Each point is reached from the start by the listed moves, each made 0, 1 or 2 times, or once backwards (-1), plus a little noise. Is the number of moves made odd or even? Then give how often each move was made.

Moves:
(1): [ 48  34 -16  -7 -10]
(2): [-30  45  14 -16   7]
Start: [ 10  -1  -8   7 -24]
Points:
[ 10   0  -7   8 -24] -> even (0, 0)
[ 88 -12 -37  16 -42] -> even (1, -1)
[-99  55  36 -17   1] -> odd (-1, 2)

Moves:
(1): [ 27 -11  12  -2  -3   4   0  -6]
(2): [ 11  37   3  -6   4 -22 -19   4]
(3): [-13  -1  35 -12  -3  -5 -12  -9]
(4): [  1 -11   4  35 -17 -12  -3   8]
(5): [  2  -6   5   5  25 -10  -1  -9]
(6): [ 2 18 14 14 19 28 -4 -8]
Start: [  8  17   4   9  17 -10  19   4]
Points:
[-55 -61  61  62   7 -75  10  -5] -> odd (-1, -1, 2, 2, 2, -1)
[ 25 -55 121  78   8   0   1 -30] -> odd (2, -1, 2, 2, 1, 1)
[ 79  52  70  65  59   9 -14 -21] -> odd (2, 1, 0, 1, 1, 2)

Moves:
(1): [ 29   1  -2   7  -3   1   6  -6   5 -10   3  15]
(2): [  7  38  -3  -5 -20  -5 -14 -13   9   1 -19  -6]
(3): [  1   4  40  -6   9 -16 -14  -3   7  -4  -1   6]
(4): [-6  1  1 30 -7  0  4  5  9  0 -1 -8]
(5): [ 3 32 -4  0 32  8  3 17 -8  3 19 -6]
(6): [  1  -2  12  -4   1  24  -1  -4   1   4  10 -11]
(7): [-4  1  3 -7 -1  0 32  0 -6 -1  4 -4]
(8): [ -7  -9   1  -4 -21   1  -1  38   2 -17   1   1]
(9): [-11  -5 -12   1   6   5  17   3  35  -2 -19   1]
(10): [17  8  9 -1 -6 -7  0 13  1 42 -1  9]
(11): [-15   2 -15   1  -8  -4   3   0  22   6  32   9]
(12): [-14   9  -3   4   1  12   5   1  -6   4  -3  23]
Start: [-12  21 -11  -6  15 -12   3 -13 -19 -17  -3  -6]
Points:
[-70  34 -62 -15 -32  28  30  64  24 -45 -95 -13] -> odd (-1, 1, -1, 0, 0, 0, 0, 2, 2, 0, -1, 1)
[-25  27  16  62  -6  -7 -42 -29  25 -56  88   0] -> even (1, 0, 1, 2, 0, 1, -1, 0, -1, -1, 2, 0)
[-35  50  40  15  49  46 -16 121   3  11  98   9] -> odd (0, -1, 1, 1, 2, 2, -1, 2, 0, 1, 1, 1)
[ -7  48 -47 -31  34  70  75  32 -38 -34 -24  30] -> odd (1, 0, -1, -1, 1, 1, 1, 1, 1, 0, -1, 2)
[-32 -32 -79  74 -64 -24  69  59  73  49  28  74] -> even (1, -1, -1, 2, -1, -1, 0, 1, 1, 2, 2, 1)

Moves:
(1): [ 15  -4   7   6 -12  -2   0 -12   2   4  -5   0  -3   8   8  -1   3  -2
   3   0   5  -5   4  -3  -7]
(2): [  0  13  10   0  -6  -4  15  -4  -3   2   1  -9  -1   4  -5   3  -9 -18
   0  -2  -5   8   3 -10   6]
(3): [ -9  -4  12  10   4   9  -2  -4   4 -13   1   3  -8   6  -3   6  -5  -3
   7  -8   0  -7   1   4  -2]
(4): [-17   4   0  14  -9   5   4  -8  -7  -3   0   0   1   8 -10   3  18   1
  -5   4  -1 -16   3   2  -2]
(5): [ 3 -1 -6  8  9  4 -3 -5 -2 -5  3 -7 -1  6  4 -2  7  0  1 -3  7  2  1  2
 10]
(6): [  2  -2   2  -4   0  13  11  -1  -1 -10  -4   1   1  -2   3   3   3   6
   1  -3  -2   1   2   3  -1]
(7): [-11 -10  -4  -1   4 -13  16  -1 -10  -3  -1   6   0   6  -9  -5   6 -14
   1   6  -2  -6  -4  12  -5]
(8): [-3  2  1  5  0  3  9  8  5  2 -3 -4 -1  4  2 -6  4  8  8  3  1  9  8  7
  3]
(9): [  5   6   0   3   5   6   0   1  15   4   2   5   0   5   4   3   3 -11
   1   4  -8   5  -5   5  -7]
(10): [  1   3  12  -3   9   9   7  -9  -2  21  -2  -8 -15   9   9   8   1   4
   7  -2   3 -15   3   2 -15]
(11): [ 6  0 -8  9  3 -1  1  3 -7  4  8 -1  3 -3  0  7 -4 -3  3  3 -3  4 -1  0
  0]
(12): [  5   2  -8   4  -2   7   1   2   6   1   3  11   1   2   0   5  -1   1
 -13  -9   7 -10   3   0   4]
(13): [ -5  -5  13  -7  -9   4  -7  -3   2   2   6  -5  23   4  11   0  -7  -5
 -12  -8  15  -5   1   0   0]
(14): [  3   4  -1 -14 -19   7   2  -5  -1  -6   4  -2  -2  12  -3   0  -1  -3
   3   3  -1  -5   6   1  -8]
(15): [-13 -15  -6   6  -7  -6  -9  -2  -9   6  -1   1  -8  15  16  -3   1  -1
  -4  -5 -16   6 -15  -1  11]
(16): [ 6  2 -5 -1 -3 -4 -4  5 -4 -3 -6  4 -8  4 11 17 11 -2  1  4  3  3  3  5
 -6]
(17): [ 1  2 12 -4  6 -5  1  6  1 -6 12  2  4  3 -3  3  8  3  5 -2 -9 -2  2 -4
 -1]
(18): [-3  3 -1 -3 -3  2  4 -9  6 -4  3  5 -3 -1  2  2 -4  6 -1  7  9  5  2 -1
 -4]
(19): [ -5   7  -4   4   9   0  -9  -4  -1  -1   2   6  -1 -11   6  -7   1  -3
  13  -7  -4 -15  13   3   5]
(20): [ 2  3  3  1  2  0 -7  2 -5 -6  0  9  1  2  2  1 -5  0 -3  8 -2 -1 -2  1
  6]
(21): [ -4  -4   4  -1  -9   9   0   1  -6  -3   9   7  -8  -7 -10  -2   4  -8
   9   5   5   4   0  -3   6]
(22): [ -2 -10  -3   1  -1  -1  -2  -5  -6   1   2   5  -1  -3  -9   1   3  -1
  -2   6  -6   4  11   5   4]
(23): [  1  -5  -3   0  -1  -2   4   3   4  -3   1  -4 -10  -3   7  -8  -4  -1
  -6   8   1  -3  12   2  -4]
(24): [ 6  8  2  5 -5 -4 -3 -4  1 -1  6 -6  3 -1  0  2  7  9 -8  1 -4  4  2 18
  7]
Start: [  8   9   3  -8 -10  -8  -3  16   0   5   2  -6   5  -3  -4 -10  12  12
  -1  -4 -13   6  -8  11   0]
Points:
[ 55  57  30   5 -15  -8  -3 -66  -4  48   0   4 -17   6  49  29 -34 -31
 -13   8  39 -63  66   5 -35] -> odd (2, 2, 0, 0, 0, -1, 0, -1, 0, 2, 1, 1, 1, 0, -1, 1, -1, 2, 2, 2, -1, 1, 1, 0)
[-10  55  -4  -8 -62  33  56 -13   7  22  37   4  -3  46  21  11  -3 -46
 -54  19  -1   3 -15  35   0] -> even (-1, 2, -1, 1, 0, 1, 1, 0, 2, 1, 1, 2, 1, 1, 1, 0, -1, 2, 0, 1, 1, -1, 1, 1)
[-37  44  -8  43 -23  13 -27  19  12 -62  80   5 -12  50  31 -28  65   4
  32   8 -72  16  13  73  55] -> even (-1, 0, 1, 1, 2, 0, 0, 2, 2, -1, 1, 0, 0, 2, 2, 0, 2, 1, 2, 1, 1, -1, 1, 2)
[ 43  -1 -31 -15  40  15 -52  19  24  20  -7 -19 -24  20 121 -11  46  38
  -1 -68 -41 -31  -6  18  10] -> even (0, -1, -1, -1, 2, 2, -1, -1, 1, 1, -1, 1, 0, 0, 2, 1, 1, -1, 2, -1, -1, -1, 1, 0)
[  6  23  76 -36 -66  37  44 -58 -11   2  50 -64  -3  48  30  -6  54 -34
   5  -5  -6 -62  52  63 -50] -> even (1, 1, 0, 1, 1, 2, 1, -1, 1, 2, 0, -1, 2, 2, 0, 0, 1, 0, 1, -1, 1, 0, 2, 2)
[-25 -11 -25  44 -10  -7  35   3  16  18  16 -12  57  40 -11 -12  46 -11
 -44  51  31  -6  15  82 -43] -> even (0, -1, 0, 2, 1, -1, 2, 2, 2, 0, 2, 0, 2, 0, -1, 0, -1, 1, -1, 0, -1, 1, 1, 0)
[-22 -32  -7  45  -6 -14  72  16 -16   8  26  37 -86  -7 -24 -31 -12 -93
  79  12 -65  14  60  30   5] -> odd (1, 2, 2, -1, -1, 0, 2, 2, 1, 0, 2, 1, -1, 0, 1, 0, 0, 0, 2, -1, 2, 2, 2, -1)
[ 47  44  49  45  51  39  16 -34  16  20  19 -20 -45   3  37 -23  72  27
  73  -1 -44 -15  28  66   5] -> even (2, 0, 0, 0, 2, 2, 0, 1, 2, 2, 0, -1, -1, -1, 0, -1, 1, 0, 2, 1, 1, 0, 0, 2)
[ 64  25 -32  15 -59  40  17 -15  13  37  -6  -7 -69   4  36   3  48   7
  14  19  -1 -34  52  16 -44] -> odd (2, 0, -1, 1, 0, 1, -1, 0, 1, 1, 1, 1, -1, 1, 0, 1, -1, 0, 1, -1, 1, 0, 2, 0)
[  2  70  37 -22 -82  51  13  -2  21 -13  25  -2  38  25 -15  42 -27 -30
 -30   8  20   4  44  17 -15] -> odd (-1, 2, 1, 1, -1, 0, -1, 1, 1, 0, 1, 1, 2, 2, -1, 1, -1, 1, 0, 1, 0, 1, 0, 0)
[ 41  13  -1   8  24  51  52 -28  23  -6 -23 -14 -79  21  22  76  23  22
   9  14  15  -4  27  48 -81] -> even (0, 0, 2, 0, 1, 2, 0, -1, 1, 2, 1, 0, -1, 0, -1, 2, -1, 2, -1, -1, -1, 1, 1, 0)
[-13 -80 -59   1 -20 -69 -19 -14 -63  12 -42 -11 -40  51  64 -53  89  -4
  35   2 -41 -28  41  54  -1] -> even (2, -1, -1, 0, 2, 0, 2, 1, -1, 0, -1, -1, 0, 1, 2, 2, 0, -1, 2, -1, -1, 2, 1, -1)

Moves:
(1): [  8   0  -4   1 -17  -7   0  -8  -2   2   7   5   4  -9   0   1  14   7
   3   4  -8   7   1   9  12]
(2): [  4   4   2  -6  -6  -4 -15  -1  -2  -5  -4   7   1   7  -8   4  -8  -6
  -9   0  14   7   6  -2   3]
(3): [ -9   5  -6  -3  -9   5   8  -5  -7 -13   8 -10  -1   1 -12  -2 -12   9
  12   2  -1 -12  -5  -5  -8]
(4): [  2  -3  -6   1   1   3  11   0   0   0  13  -5 -21   8  -2 -10   7   3
   4   0  15   0   0   0  -3]
(5): [  7   4  -8   9   1   0  -1  -8  -7   1  -6  -1   5  -6 -10   1   8   5
  -4   1   0  -2  -2   4   4]
(6): [ -8   2  -2  -1   1  -1   5  -8  -2   7  -5  -2   4   6  12  -2  19  -2
   3   7  -3  -3  -2 -11  -5]
(7): [  2  -8 -10  -3   6  28  -4  13  -3   3   2   7   9   2  -4  -7  -9   3
   3  -9   2 -16 -10   9  -3]
(8): [ -8   7   3  -9   2   4  -6 -11   0  -6  -2   2  -2  -4  -4  -4  -6  12
   4  10   3   0   2   4 -11]
(9): [ -1  -4   7  -2  -6   9  -4  -1  -8  -9   9  12   1  -4  -2  -2   8  -1
  -2  -1 -18  17   6   0  15]
(10): [ -1  -4 -10 -10 -10  -5   1  18   3  17  -1  -2  -4   5   5  -6   3   7
 -12   7 -21   8  -1   2   4]
(11): [-11   9   9 -18  15 -14   3  -6   4  -7   0  -5   2   3   9   6 -10  -4
 -16 -14   2 -20   7   9   9]
(12): [ 5 -3  8  4 -6 -8 10  0  9  9  7  7  8  9  1  8  3  9  1  2  7  6  9 -7
  5]
(13): [-11   5  -8   0  -4  -6 -10 -10  -7   4  -3   2   7  -5   3  -9  -4  12
   2 -11   6  -5   0   1   7]
(14): [-12  -7   9   0 -12  -1  10   2   4  -8 -16  -3 -10   4  -7 -21   8  12
 -10  -3  -9   7  -7   8   0]
(15): [  9   1   3  -3   3 -13  -1  -2 -17  10  -9   0  -2  -1  -4   6   1   0
   8  -7   4  -9  10   5   2]
(16): [  5  -6   2  -3   5   0   1  10  -9  -6  -1  -2  -3  -3   7  -3   0   5
  -1 -14  -5   7  -3  -5  -6]
(17): [  3   3  -8   5   1   3  -7  -6   6  20   3 -16  -5  -5   3  -2  14  -1
  13 -15   0   0  -4  -3  -3]
(18): [ 4  2 -5  1  6 -1  3  7 -3  9  2 -5 13  1 -6 -2  0 -7 -3  2  0 -2  1 10
 -3]
(19): [ 18   4   0   5   4   1  -8   6 -10 -12   1   1  11   1  -3  -2  -3  10
  -1   8   2   8  -7 -10  11]
(20): [  6  -2  -3   6  -7   3  -9  13   4  -5  -2 -14  -4  -5   0  -9  -4   0
  -8  -1  -6  -7   0  -4  -1]
(21): [  0   3   9   0  -3  -3   0   5  -2   3   4   6  -9   2   2   7  -1 -11
  -4  -1   1  -2  -3  -3   1]
(22): [  2  20  -8   4   5   4   3  14  16  -3  -8   4 -15   6  -3 -14   7 -19
 -11 -10   2  14  12  12  -7]
(23): [-10  -1   5  13  -4  -8 -24  13  14  -4 -10   8  -3   4 -16   5   6 -13
  -5  -2   7   2  10   3  -4]
(24): [  5   2  -4  11   4   0   1  -2   7  -1   6  -1  11  11  -5   0  -4  -7
   3  -3  -6   1   5   0 -11]
Start: [ -4  11   0 -13  -6  -9  -3   1  12 -14  -1   1 -15  -8  23   6   0  -4
 -10  -9   2   5  10  -5   0]
Points:
[  5  50 -42 -13  28  32   3  50  63  21   3  48  43  67 -13   5 -30 -70
 -42 -18  60  -7  74  31 -39] -> even (-1, 2, 0, 0, 0, 1, 2, 0, 0, 0, 0, 2, 0, -1, 0, -1, -1, 2, -1, 0, -1, 2, 0, 1)
[ -1  43  34  32 -38 -53 -51 -10   2 -50 -29  63   5  23 -50   8 -36  18
 -32  31  55  61  27 -24  20] -> even (-1, 1, 0, 0, 1, -1, -1, 1, 0, 0, -1, 1, 2, 1, 0, -1, -1, 0, 2, -1, 2, 0, 1, 1)
[-74   4  -5   4 -21 -49  54  46  79 -23   6 -25 -46 105 -24 -11  16 -70
 -30  23  25   0  30 -20 -91] -> odd (-1, 1, 2, 2, -1, 2, -1, -1, -1, 1, 0, 0, -1, 1, -1, 0, -1, 2, -1, -1, 0, 0, 2, 2)
[ -10   50  -41   14 -121  -70  -30   70   30   60  -32  -38  -96  -18
  -14  -54   64   15  -34  -77  -22   61   48    0   -8] -> odd (1, 1, 2, 0, 1, 0, -1, 0, 0, 2, -1, 2, 2, 1, 1, 2, 2, 1, -1, 2, 2, 2, 1, -1)
[ -90   47   70  -19  -44  -67  -66 -103   11  -64  -19   24    0  -23
  -36    7   37   78  -31  -43   42   24   26  -11   68] -> even (0, 1, 1, 0, 2, 0, -1, 2, 2, -1, 2, 2, 2, 2, -1, 0, 2, 0, 1, -1, 1, -1, 2, -1)
